Each row of a before or after table is a point. One or more steps were done to the points. Then noise was added and the rows were shuffled. The steps act on columns, c1 being the first. What was done? A step turns or swaps two columns, mirrors them in a line or flattens them onto one, adds a multiple of one to another, or multiplies or shifts one. Angles are multiples of 10 degrees, from the lower column toward the higher: turns from -170 to 170, lines from 10 to 170 but not 90. Use the fewest steps. Two steps may share a column if one is a turn and the other turns, adds or multiplies; they go together, in the order done. Otherwise the lowest column goes first.

Before (14 x 3):
[[-59 -20  -1]
 [ 47   6 -31]
 [ 44  65  -7]
 [ 74 -16 -73]
 [ 64 -13 -14]
 [ 23 -31  12]
 [ 54   5  -5]
 [ 59  75  26]
 [-57   2  26]
 [ 11 -55 -19]
 [ 41   6 -21]
 [ 23 -14 -85]
 [-23  -5 -23]
 [  0  -7 -80]]
After (14 x 3):
[[-23  23  -1]
 [-58   4 -19]
 [ 44  -4  65]
 [ 64  17 -12]
 [ 60 -39  70]
 [ 13  28 -52]
 [ 41  20   9]
 [ 22  86   2]
 [ 76  75  -3]
 [-59 -25  -3]
 [ 48  31  11]
 [  3  80   7]
 [ 25  -7 -33]
 [ 54   5   5]]
Steps: turn c2 and c3 by 100 degrees

Before (9 x 6):
[[ 55 -44 -64  12 -24  23]
 [ 54 -41 -13  -9  -7 -29]
 [-47  56  15  -3  22 -48]
 [-15  51  -5  32  48  30]
 [-68   2   4  22 -10 -28]
 [ 33 -43  17   0  -7 -44]
 [ -2 -44  17 -10  19 -27]
 [ 14 -34 -92 -24  -2  50]
 [ 25 -13 -12 -24 -36  39]]
After (9 x 6):
[[ 34 -41 -17  -5  44 -58]
 [-18 -44  13 -14   8 -57]
 [-50  52   8  32  12  65]
 [ 48 -43 -55  34  34  -9]
 [-43  57  14  -7 -30  -9]
 [ 23 -44  15  -6  26 -74]
 [  8 -35 -94   9  11  26]
 [ 43 -13 -20 -18   4  30]
 [-25   3  12  19 -63 -27]]
Steps: turn c1 and c5 by 60 degrees; add 0.7 times c2 to c6; turn c3 and c4 by -20 degrees

Before (10 x 9):
[[-54  21  10  26  12 -33 -10  -4 -17]
 [-11  15 -13  26   8 -49  33   5   7]
 [  0 -75 -45  23 -27  26 -22   1 -50]
 [ -2 -33 -35 -42  80 -40 -34  50 -48]
 [-25  13  37  -5 -16 -54 -10 -25  23]
 [ -9  36   2   6 -23  12 -18 -25   2]
 [ 16 -54  10  22  95 -19  16  35 -48]
 [ -4   6   7  60  13 -38 -26  -7  27]
 [-29 -64 -32  -2  -8  37 -27  28  13]
 [-16 -70 -43  -3  43  20 -15 -34 -20]]
After (10 x 9):
[[-16 -69  19  -2  43  20 -17  53 -17]
 [-27 -63  43  -3  -8  37 -29  -8  13]
 [-17  36 -14   7 -24  11 -10  21  -1]
 [ -8  13 -45  -3 -17 -55 -24   4  25]
 [ 14 -53   9  22  94 -18  15 -36 -48]
 [-25   3 -10  61  12 -35  -4   2  26]
 [ 34  15  14  26   9 -47 -11   0   7]
 [ -9  20 -12  24  11 -34 -53  -3 -15]
 [-21 -75  39  23 -26  25  -1  21 -50]
 [-32 -33  56 -43  79 -40  -2 -25 -47]]
Steps: swap c1 and c7; turn c3 and c8 by -150 degrees

Before (12 x 12):
[[ 12  56   9   6 -20 -13 -23  -1  37 -18 -22   1]
 [-14 -23   5  17  34  20  -9  67   7   4  26  12]
 [  9  11  16 -16  46 -11 -15 -17 -40  25   7 -31]
 [  1   5 -39 -18  17 -36  26  29   3 -21   4  12]
 [ -4 -19  25   8  34 -30 -27   4  -5 -38 -31  16]
 [ -3  -9   6 -15  24  -3   2  23  59  16 -30   6]
 [ 41   7   4 -38  37  18  -7 -13 -69   1  10   1]
 [-35   9  25  -8   4  -9 -33   9  40 -23  -1  16]
 [ -5  -5 -13  28  19  33  -5 -11   5 -18  -7  40]
 [ 24 -23  41  18 -15  -7   2 -48  34 -12  79   9]
 [-14 -38 -34  11   1 -14 -27  47  -6   1   4  22]
 [-15  23  52  -3   3 -16   7  11  19   8  -5  20]]
After (12 x 12):
[[-15  23  52  -7  -6  -6 -16  11  19   9  -2 -14]
 [ 41   7   4 -95   4 -16   5 -13 -70   1 -38  -5]
 [ -4  -6 -13  69 -10  36 -16 -11   5 -18 -17 -37]
 [  0   5 -39 -46   0 -34 -29  30   3 -21 -17   2]
 [  9  10  16 -41  -1 -31  30 -17 -40  26 -46  20]
 [ -4 -19  25  20 -36 -32  15   4  -5 -38 -28 -27]
 [ 25 -24  41  45  81  11  -6 -48  34 -11   1  -7]
 [-15 -23   4  43  21  23   2  67   7   3 -38 -14]
 [ -3  -8   6 -37 -33  27  -4  22  59  16 -19  -4]
 [-35   8  26 -20  -1  11  20   9  39 -22  -4 -30]
 [-14 -38 -33  27   2 -17  12  47  -7   0  -2 -32]
 [ 13  56   9  14 -18   6  20  -1  37 -18  24 -12]]
Steps: multiply c4 by 2.5; turn c5 and c11 by -100 degrees; add 0.5 times c9 to c6; turn c7 and c12 by 150 degrees

Before (14 x 14):
[[ 58  18 -19 -33 -20  48  -1   3 -12  37  55 -63   1 -22]
 [-43  50  26  -7  67 -48  33 -26 -33  13 -55 -50  41 -27]
 [ 43 -22  -9  19 -17  10  56  45 -25 -72  50  -5  15  26]
 [ 21  -2  11  27 -36   7 -45  -5 -28  20   0 -95 -15 -18]
 [-16  -9  -4 -37  -2  23 -16  16   8 -22  27 -38 -43  -5]
 [ 22  31  28 -19 -45  10  16 -13 -37 -35  48   2 -27  35]
 [ 55  -2  29 -14   5  51  11  34 -50 -47   1  22 -15  16]
 [ 31  44 -29  15 -42  14  -1  11  23  49 -37 -47  -5   6]
 [ 15 -30   7  23  39  28   8  19 -38 -44  55  13  34  94]
 [ -7 -88  20  -7  11  -1  54  10 -74 -21  24  25   5  70]
 [  1  21  69 -11  47 -21  31 -50  52  22 -52 -67  62 -27]
 [-68  13  38  -7  30  -3  19 -55 -10  -9 -45  -1  83 -49]
 [ 18 -56   4  56  60 -15  49 -26 -46 -42  31  60  -4  43]
 [  3   9  57 -14 -22  24 -12  60  -5  31  68 -20 -12 -23]]
After (14 x 14):
[[ 53  -2  11 -15 -36  50  30  33 -35 -49   1  21 -16  18]
 [ -4   9  43 -11 -19  28  37  60  13  31  69  -5 -11 -21]
 [ 17 -29  -5  24  -3  31  10  21 -56 -43  55   8  32  95]
 [ 21  33   8 -20 -55   9  32 -17  13 -37  49   7 -29  35]
 [-24  21  20 -11  70 -21  71 -51  -8  22 -49  -9  62 -30]
 [  9  43 -19  13  -9  14 -20  13  45  49 -37   4  -3   9]
 [ 34  20  -6 -35 -24  49 -18   2   8  36  52   9  -1 -19]
 [-26  -7  10 -37   6  25 -19  17   5 -26  26  -9 -42  -3]
 [-54  48 -11  -5  17 -45  40 -26 -73  13 -53 -19  40 -25]
 [-11  -4  43  24 -44   7 -18  -7  10  21   2  -3 -13 -19]
 [  1 -88 -27  -6 -48  -1  49  11 -60 -20  23   4   6  71]
 [ 38 -22 -47  18 -30  10  25  42   0 -71  48  11  15  25]
 [ 38 -54 -38  55   6 -13  35 -25 -80 -42  27  15  -1  42]
 [-59  11  12  -3   9  -1  43 -54 -30 -11 -48 -20  82 -50]]
Steps: flatten c1 and c12 onto the line at 20 degrees; turn c3 and c7 by 50 degrees; turn c5 and c9 by -50 degrees

Before (10 x 20):
[[ 53  43   4 -41 -53  10 -12   5  54  14 -25  29  51 -48  -1  31  -6  43
   17  -6]
 [ 33  42   2  -1  18 -27  48 -15 -21  11  56  23  20 -38  43  -4  -7  41
   17   1]
 [ 35  82 -37 -25  -9  -8  32 -21  12  52  45  22   4 -57  41  13  35  49
    1 -17]
 [ 15  35   0 -33 -51 -39  -6   5  71  15 -24  24  58 -37  -7  63  29   5
  -24   9]
 [-16 -34  -4 -15   2   8 -31   9  -3  12  15  -6   1   9   7 -21 -32  11
  -24   9]
 [-21 -22 -20   5   2  26   1   4   5 -23   8  23  14  -2  -8  -1  -9   3
  -17 -29]
 [-26 -14  35  -2  10  37  -3  -7 -25  13  32   3  11  16 -22   5 -22 -19
  -26 -16]
 [ 20  -6  23 -16 -25  -4 -33  -2  -3 -32  22  10   5  25   2  -2  -8 -27
  -21 -23]
 [  0 -37   8  -7   6  -1 -37   4   4 -15  27  -7  -8 -14 -37  44  -4  -7
  -20 -12]
 [ -3  -9 -14 -16   6  14 -12   0  -2 -14 -12   2 -12  21 -49   3 -19 -14
  -16  20]]
After (10 x 20):
[[  2 -15   7  -7   7   0 -36   6  34 -17  27  -5 -11 -12 -39 -30  -6  -4
  -19 -37]
 [ 31  -2   1  -1  19 -29  47 -15 -19  10  55  24  21 -38  42 -11 -32  39
   17  44]
 [ -4  21 -12 -17   5  13 -13   2   0 -14 -12   0 -12  19 -50  -2  -3 -14
  -17 -11]
 [ 15   9  -2 -34 -49 -37  -6   6  92  15 -23  25  55 -37  -8  -4 -11   6
  -24  31]
 [ 54  -6   0 -40 -52  11 -10   6  61  14 -24  28  52 -45  -5  12   6  44
   20  42]
 [-28 -17  35   1  12  38  -1  -5 -14  15  31   2  10  18 -22 -20  13 -18
  -27 -13]
 [ 17 -24  24 -15 -23  -3 -32  -1  -4 -31  21  12   5  21   0  -2 -11 -27
  -22  -4]
 [-22 -29 -20   4   0  27   0   4   1 -23   7  23  16  -3  -8   3  18  -1
  -17 -23]
 [ 36 -17 -36 -27  -9  -7  29 -20  18  53  45  22   5 -56  40  -4  28  51
    3  83]
 [-15  10  -2 -14   1   5 -33   9 -14  14  14  -3   1  10  10  14 -24  10
  -22 -34]]
Steps: swap c2 and c20; add 1 times c6 to c17; mirror c9 and c16 in the line at 20 degrees

Before (11 x 32):
[[-28  25 -43  93  25   1 -39  23 -39  22 -43  20 -22   5   1  -1  38   8
  -14  22 -13  -2  37  26  -5 -14  42 -10 -24  -8 -20 -53]
 [ -6  -3 -18 -25  15 -17   2   3  12  40   4  50 -38  41 -55  -8  23  38
  -18  11 -12  23  66   5 -38   0 -50  11   3   8 -26 -48]
 [ 22  40  48   9  -3   4  -8 -39  53 -31  -3   8  -2 -25  46   6 -55 -11
    1   7 -47 -44   6 -29 -21  12  -3  10  24 -42  17  -7]
 [  5  17  -3  17 -17  22  27 -15 -25  63   1  40  15  -6 -60  43 -13  49
   13  -9   9  14  34 -12 -28  40 -71 -14  -2 -25  37  11]
 [ 30 -35  18  38  -7 -12  70   7 -11   5  24   3  -2 -45 -43  18  14   5
   -6  -9  45  43  15   0 -35 -35 -36  14 -41  10 -11  36]
 [-38  -7  -8   3 -13   3 -48   0  -6  21  17 -18  25 -23 -38   9 -61 -24
   33 -25   2   0  -3  13 -60 -39   8  28  13 -24 -17  -2]
 [-45  22   1  11  27 -17  22   9  32 -67  -7  95 -18 -17  33  74 -32  11
  -40  -1  32 -22  50 -12  33 -16   4  22 -54  16  24  38]
 [-37 -44  45  76  10  14   4 -10  65 -28 -26  13  30 -69 -14  -9 -35  52
   42 -21 -26  -9  -9  -4  -8  13  44  17 -38 -21  10  42]
 [-19 -29  -9 -34 -16 -35  17  -6 -56 -15   3  33  -5  31 -48 -51 -10  23
   -3 -16 -17 -11   4 -20  61  38   0  -7  95 -42 -36 -49]
 [ 11  -7  60  42  50  22 -15 -20  25  45 -39  23   5 -31 -55  61   0  -1
   65 -11  23  42  26  -6 -72 -21   8 -26 -14 -16  -2  24]
 [-35  39 -23 -17  40  -1  -8 -45 -17   0  17  21 -24   4 -11  15   8 -14
  -22  26  36  21  24  -1  26  41  -2 -20 -23  -2   2  -6]]
After (11 x 32):
[[-45 -17   2  10  24 -15  22  12  33 -67  -8  97 -18 -16  -9  74 -33   7
  -40 -16  37 -22  50 -13  31 -15  22  21 -51  14  23  40]
 [-22  31  -8 -36 -17 -35  17  -4 -54 -14   3  35  -8  29  21 -54 -12  20
   -3   9 -27 -12   2 -20  62  35 -40  -8  98 -41 -35 -49]
 [  9  13  57  42  51  25 -15 -21  25  43 -39  23   3 -30  38  62   2  -1
   67  -4  10  40  26  -4 -73 -21 -46 -25 -16 -16  -1  24]
 [-25 -34 -43  93  25   2 -40  22 -42  25 -43  21 -22   7 -34  -1  40   8
  -16   3  -2  -2  37  24  -4 -14 -27 -11 -22  -9 -22 -52]
 [ -5  -7 -17 -27  14 -22  -1   4  11  40   3  50 -37  42  67  -8  23  37
  -18  10 -36  26  66   7 -35  -1 -11  11   4   8 -23 -49]
 [-40  45  46  77   9  16   3  -7  63 -28 -28  12  30 -69 -32  -9 -36  51
   37  13 -17  -8 -10  -4  -9  14 -42  17 -40 -23   9  41]
 [  4  -9  -4  15 -15  24  31 -15 -25  66   3  39  15  -6  91  42 -10  46
   15 -18 -24  13  33 -11 -30  40   3 -14   0 -22  38  10]
 [ 29  33  19  39  -8 -12  70   4 -11   2  24   3  -2 -45  70  18  14   4
   -5  16  25  43  15   0 -34 -35 -11  14 -40  11 -10  36]
 [-37 -47 -22 -17  39  -2  -8 -45 -20  -2  17  21 -21   5  21  14  12 -13
  -21  -4  32  22  23   0  25  43  -6 -17 -21  -1   1  -5]
 [ 23 -34  46   7  -4  -1  -9 -37  55 -30  -6   8   0 -24 -39   7 -53  -9
   -1 -19 -32 -45   4 -28 -22  11  39  12  22 -42  16  -7]
 [-40  22 -10   4 -13  -1 -50  -2  -5  21  17 -18  25 -20  16   9 -63 -24
   30 -16  -5   2  -4  11 -58 -40 -35  26   9 -25 -17  -3]]
Steps: mirror c2 and c20 in the line at 110 degrees; turn c15 and c27 by 130 degrees; turn c15 and c21 by -20 degrees
